Every row gives one point. The last column is the point's height on a tilted bowl or saddle (a function of degree 2), plus a little noise. Along how many of its main directions does it bend up, bend down or stay straight?
In the rows, 128 means zero.

Points, 10 rows:
[[144  77 143]
 [135 145 139]
 [189 117 180]
 [ 98 107 147]
 [178 108 166]
 [ 86 125 153]
 [180 105 168]
 [159 145 149]
 [153 196 144]
 [ 35 151 218]]
Directions: 1 up, 0 down, 1 straight

Points, 10 rows:
[[ 27 136  74]
 [162 118 149]
 [114 173  75]
 [111  97  98]
 [123 115 101]
 [105 127  83]
 [ 55 151  57]
 [135 133 109]
 [110  76 105]
 [145  44 144]]
Directions: 1 up, 0 down, 1 straight

Points:
[[129 103 158 163]
 [183 193 194 125]
 [132  27  64 191]
 [128 128 163 159]
 [ 85 136  81 161]
 [139 155 159 154]
 [ 94 159 190 177]
 [143 115 145 158]
 [113  69 144 164]
 [136 112 200 174]
 [ 71 147 179 174]
 [ 85 162 180 177]
 [ 52 149 175 176]
 [148 114 102 163]
 [156 141 160 151]
 [126 200 117 176]
 [112 138  56 178]
 [ 92 134 119 156]]
Directions: 2 up, 1 down, 0 straight

Points (26 x 5):
[[117 159  93  86 211]
 [129 125 120 120 131]
 [149 121 145  86 125]
 [126 187 141  78 167]
 [ 31 101 161 105 214]
 [126 128 181  95 107]
 [176 137 177 142 164]
 [136 129 138 164 126]
 [ 66 132 152  70 149]
 [126 160 130  42 194]
 [ 97  48 155  47 117]
 [131 170 126 127 143]
 [185 111 167 145 152]
 [113 142 177  73 109]
 [204  90 151 168 159]
 [133 150 178 130 129]
 [159 117 154  56 136]
 [113  91 137 159 139]
 [159 111 249 112 208]
 [ 96 138  81 103 223]
 [170 135 117 162 139]
 [148 161 140 169 140]
 [144 132 101 118 150]
 [187  72 120 136 115]
 [160 163 103 184 147]
 [109 112 130 151 137]]
Directions: 2 up, 0 down, 2 straight

Points, 47 rows:
[[ 95 169 140 154 113 111 108]
 [188 151 134 105  61 114 143]
 [116 182 170 228 130 137 144]
 [163 224 243 177 154 164 115]
 [113 164 142 187  90 170 126]
 [158 173  97 189 112 145 132]
 [104  98  89 119 129 112 113]
 [113 192 169 148 131 172 120]
 [200 163  77 132 180 147 176]
 [114 112 167 189 179 152 114]
 [ 44 177 140 157 198 188 135]
 [179 141 135 100 144 167 142]
 [187 133 119  88 116 103 137]
 [129 130 115 135  95 171 133]
 [106 155 109  97 148  87 102]
 [ 68 115  95  37 140  50 117]
 [106  80 123 166 142 136  96]
 [ 94  68  84  98 148 125 144]
 [117 203 133  83 151 188 141]
 [156 130 176 159 176 148 132]
 [153 151 175 116 178 121 151]
 [144 118 186 135  88 103 134]
 [174 120  72 101 124 168 145]
 [158 126 196  96 211 100 178]
 [ 91 108 145 116 128 164 157]
 [ 62  32 133 149 110 174 131]
 [137 159 153 181 191 153 153]
 [119  73 183 117  98 157 136]
 [ 83 130  92  64 161 215 249]
 [ 61 140 144 108 175 156 162]
 [156 132 146 133 131  79 131]
 [164 114 166  81 168 166 168]
 [128 111 103 197 128 110  97]
 [110 141 111 125 108 217 150]
 [107  73 112 116 144  89 118]
 [161 177 132 135  85 102 138]
 [115 147 143 149 159 165 136]
 [ 79 131 149  91 178 147 181]
 [155 104 207 116 189  87 138]
 [ 87 157  55  75 141 139  99]
 [174  99 130 186 155 216  89]
 [ 75  60 102  90 103  62 142]
 [133 123 158 185 112 163 112]
 [123  95 120  45 142 111 197]
 [160  49 136 174 184 121  72]
 [195 123   8 181 129 107 101]
 [117 151  48 156 157 102  57]]
Directions: 2 up, 2 down, 2 straight

Points:
[[110  58 140 178 151 121 101]
 [ 58 103 113 108 223 177  75]
 [ 82 110 147  78 167 108 113]
 [157 249  73 115 123 109   7]
 [148  94 116 161  68 174 157]
 [110 114  51 169 144 133 107]
 [122 169 125 110 107 111 118]
 [ 91 143  71 100 137  79  85]
 [115 171 114 181 124 199  99]
 [114 108 129 243 193 126  39]
 [197  86 160 148 101 153 122]
 [130  89 170 135 108 123 132]
 [114 138 156  96 102 141 134]
 [130 172 117 102 142 123 107]
 [157  90  85 147  54 185 154]
 [ 90 183 202  94 121 114  85]
 [173 158  54 148 117 138 114]
 [ 53 135 131  82 114 148 125]
 [101 160 108 106 146 112 110]
 [126 118 141 171 138 126 126]
 [ 39  89  97 114  72  77  92]
 [137 147  79 114 149 157 111]
 [104 139 140 121  66 179 132]
 [110 187 174 104  89 135  99]
 [160  75  99  77  78 168 125]
 [199 105 148  46  47 115  82]
 [131  85 173 107 162 112 103]
 [109 181 137 160 110  65  77]
 [190  59  83 121  85 119 139]
 [111 153 200 163 114 137  96]
 [ 95 142 231 116  73 180  76]
 [140 126 158 166  89 136 139]
 [ 50 102 144 189 155 149  85]
 [168 164 112 105  99 139 118]
 [179  96 103 119  75  88 140]
 [110 149 169 147 148 101 100]
 [ 67 156 135 170 128 174 104]
 [148 106 112 182 136  92 118]
 [111 153  81 217  79 139 121]]
Directions: 0 up, 5 down, 1 straight

Points:
[[101  65 140  61 141  76 189 176  77]
 [ 77 167 154  99  35 135  92 131  90]
 [144 134 146  84 158 167  50 133 107]
 [124 162 170  53 120 158 146  75  63]
 [131 163  83  86 183 103 146 145 101]
 [186 106 184 169  95 143  79 107  92]
 [122 141 142  93 100 170  85 148 114]
 [138 155 198 136 111  91 173  76  55]
 [177 109 100 137 115 145 127  28  87]
 [159 183  93 169 189 187 124  82 119]
 [157 217 119 120 186 119 111 136  96]
 [141 163 150  88  68  58 146 176  65]
 [116 125 135 105 124  47 167 137  78]
 [ 90 142  80 146 179 121 125  43 110]
 [140 158 164  80 119  97 120 100  84]
 [142 170  79 148 112  83 106 118  91]
 [112 176 132  95 151 136 215 179  74]
 [210  73 229  42 107 116 131 138  12]
 [ 98  98 169  65 111 188 191  87  50]
 [109 191 100 114  72  82 166 193  71]
 [147 104 137 172 165 195  58  84 129]
 [105 109 111 118 102 107  82 120 115]
 [ 72 129  89 147 127 173 143 118 137]
 [ 55  62 154 121 119  88 110 186 111]
 [ 97 135 127 185  94 155 138  62 112]
 [ 66 142  67 133 130 171 134  88 127]
 [160 131 124 144 185 209 116 121 114]
 [ 99 150 108 153 126 108 136 166 120]
 [192  95  90  88 104 169 145 161  93]
 [175 116  85 150  71 174 133 109  97]
 [134 157 143  93  81 144 133 222  92]
 [106  89 168 146 125 122 111 152 113]
 [123  99 127  85  88 130 159  91  84]
 [ 98 128  63 100 173 103  82 104 116]
 [162  84  99  95 173  61 116 204  89]
 [120  67 118 159  72 158 120 143 106]
 [ 88  39 124 165  79 120 127 134  97]
 [168 121 154  83  64  92  96 182  81]
 [169  74 149  97 119 114  94  32  63]
 [ 71  82 130 107 139 209  46 205 122]
 [ 45 102 108 122 123 146 123 112 136]
 [207 116 206 123 119 176 115 130  64]
 [ 96  15 131 156 100 130 179 132  82]
 [ 75  96 196  81 129 126 126 196  89]
 [117 158 109 138 182  41 150  83  72]
 [ 97 162 114 127 143 158 105 109 131]
 [113 113 161 136 124 178  84 214 110]
 [148 143 136 113 148 126  98 119 116]
 [ 84 102  99 112 197 138 159 118 120]
 [ 90 117 109  99 100 132  81 112 120]
 [ 83  89 110 175 122 129 144 103 124]
 [132 227  88 131 167 178  69 207 102]
 [142 130 187 134 109  28  42 145  56]
 [ 90  75 148 175 144  95  95 140 119]
 [113 101  80  49 144 169 162 115  95]
 [ 85 145  23 190 106 141 143 171 101]
 [140 160  88  86 118  87 184  69  59]
 [ 56  84 148 129  55 179 135 126 103]
 [204 107  89 220 107 108 105 141  87]
 [ 71 217 167  80 129 115 141 100  78]
 [ 83  82 105 114 116 142 124 116 124]
 [133 161 138  97 176 194  39 133 108]
 [ 94 126  80  81 158  94 152 204 113]
 [116  76  62 170  85 140 161  83  87]]
Directions: 0 up, 6 down, 2 straight

Points (71 x 9):
[[156  24 144 139 102 183 137 124 173]
 [ 95 152 163 192 189  82  75 121 112]
 [156 116  77  98 156 127 172 115 161]
 [167 137 138 124 147  63 165 111 186]
 [119 123 111 118 122 102 121 148 134]
 [125 201 126  69  73 195 158  47 248]
 [130 143 129  89 118 116 162 128 177]
 [ 97 152 121 101 161 131 155 138 163]
 [131  69  90 161 118 104 168 146 137]
 [163  99  76  83 160  95  89 100 181]
 [ 79 164 129 168 198 144 101 156 110]
 [117  74 172 141  91 119 114 108 137]
 [ 45 153  52 126 168 109 107 125 139]
 [ 82 178 121 133 203 166 157  94 168]
 [129 174 146 186 132 142 141 182 115]
 [129 138 151  89 120 183 157 115 166]
 [125 193 156 130  90 125 110 154 155]
 [ 94 184 176 137 115 135 149 162 161]
 [ 69  84  97 111 114 123 139 163 157]
 [116 119 114 154 123  94 135 148 115]
 [147 127 120 157 133 110 105 141 102]
 [116 160 126 249 192 122 103 188  67]
 [150 140  90 150 133 131 144 178 110]
 [154 107 176 105  84 102 108 153 183]
 [ 99 162 104 128  64 103 138 133 158]
 [153 113 117  96  94 147  95 130 157]
 [ 88  96 143 106  99 175 153 117 159]
 [118 119 148 116 125 107 153  59 170]
 [150 109 100 139 178 107 154 138 125]
 [157 127 181 119 168 136 200  84 175]
 [ 89 186 153 132 123 187 106 119 147]
 [141 132 157 152 123 207 135  29 165]
 [188 157 126 180 146 139 154 134 111]
 [144 120 188 201  81 112 134 126 135]
 [ 85 123 143 157 143 177 148 110 121]
 [168  88 144 146  62  88 145 138 184]
 [ 64  98 138  87 109 152  68 195 162]
 [ 62 124  95  99 116 108 130 150 163]
 [207 134 114 135 145  87  81  79 175]
 [195 121 122 105 110 129 112 135 170]
 [189  97 103 140 118 152 103 227 153]
 [154 204 207 168 141 118 117 151 170]
 [ 94 164 186 142 145  70 143 153 182]
 [125 168  90 121 146 110 149  72 159]
 [178 144 158 117 107  66  83 147 193]
 [133 201 120 172 104  95 133 136 136]
 [ 85 124 133 158  97  24 146 121 183]
 [ 57 141 144 129 104 144 161 181 167]
 [ 77 147 209 179  99 184 134 140 136]
 [147 125 200  81 122 150  80  83 188]
 [140  41 126 173  99 103 146 154 150]
 [184 151 167 109  97 137 135 111 175]
 [134 106  99 152  89  90 150  80 155]
 [161 141 158  79 199 199 173 154 197]
 [105 110 160 148 116 108 159  71 151]
 [ 94 108  15 106 170  89 146 175 163]
 [136  73 138 119 168  99  95  95 157]
 [151 185 109 150  64 142  87 199 155]
 [ 93 195 144 112 114  65  82 162 177]
 [176 108 122 107 158 144  87  85 159]
 [122 155 107 166  86 120 112 183 109]
 [119 121 112 133 161 169 128 147 114]
 [101 137  64 143 143 115 152 143 119]
 [ 41 121 157 101 123 151 177 200 224]
 [102  83 109 181 143  92 123 147  94]
 [106 141  47 128 174 120  57 103 110]
 [ 94  67 124 145  75  74 158 158 179]
 [112 130  84  95 141 172 101 121 145]
 [112 154 112 110  65 104 155 107 181]
 [ 95 124  97 161 119  85  61 131  79]
 [151 145 131 159  90 207 165 118 144]]
Directions: 6 up, 0 down, 2 straight
